Each row is a point. The ring and each string are closed loops that go straight from each point to the next, and from the last back to the first. Before rounding, they use only three directions, however many columns there are. How many times does the string pass through the ring? Passing back the other way cancels.

Ring, 10 rows:
[[ 32 -42  35]
 [ 34 -30   4]
 [ 16 -10 -29]
 [-18  11 -48]
 [-57  29 -42]
 [-74  34 -20]
 [-77  27  21]
 [-55   2  59]
 [-32 -19  71]
 [  1 -39  69]]
String (15 x 3):
[[-64  -6 -68]
 [-87  22 -91]
 [-50  57 -47]
 [-27  49 -21]
 [ -8  37   7]
 [  1  39 -23]
 [-14   0   3]
 [ -4 -31 -17]
 [ 22 -61 -24]
 [ 65 -50 -12]
 [ 55   1   5]
 [ 24  27  13]
 [ -8   6   6]
 [ -5  21   5]
 [-39 -23 -24]]
Times through: 2

Ring (9 x 8):
[[-17  -5 -12  23 -43   8 -10 -32]
 [-16  22 -12  26 -19  20 -15 -37]
 [  2  49  -3  17  26  35 -15 -23]
 [ 21  44   9   1  44  37 -11   2]
 [ 39  15  14 -17  43  25   0  26]
 [ 43 -19   8 -24  29   7   9  31]
 [ 33 -52  -5 -20  -4 -13  15  21]
 [ 14 -57 -10  -7 -35 -17  10   4]
 [ -5 -40 -11   9 -53  -8   0 -15]]
String, 26 rows:
[[ 18 -65 -36  -6  -4 -34  21 -14]
 [ 25 -82 -23 -16 -22 -35  23   7]
 [ 28 -83 -33 -17  -6 -41  28   1]
 [ 21 -44 -25  -7   6 -19  15  -8]
 [ 17 -29   6  -7 -24   3   1  13]
 [ 17 -57   7 -12 -52  -8   5  20]
 [  9 -71  -6  -7 -62 -21   9   7]
 [  4 -34  10   0 -58   4  -4   8]
 [-11 -37  11   9 -89   5 -10   0]
 [-29 -31 -11  26 -90  -3 -11 -33]
 [-16   1  10  19 -62  21 -18 -14]
 [ -3   6   0  12 -23  18 -11 -14]
 [  0  10  -3  12 -11  17  -9 -16]
 [  3  13   6   9 -13  23 -12  -6]
 [  0  15 -30  18  26   6  -2 -40]
 [-18  58 -26  36  26  29 -17 -59]
 [-20  68  -1  34   2  45 -28 -42]
 [-19  58   2  31  -9  43 -27 -36]
 [-21  42 -28  36   8  21 -15 -59]
 [-17  21 -32  30   2   9  -8 -55]
 [-29  14 -26  36 -32  10 -14 -56]
 [-26   0   2  27 -73  18 -20 -27]
 [ -6 -10  13  10 -58  17 -13  -1]
 [ -2 -23   9   5 -57   9  -8   1]
 [ -2 -55  11   0 -88  -4  -3  10]
 [  9 -95 -33  -5 -51 -44  22 -11]]
Times through: 0
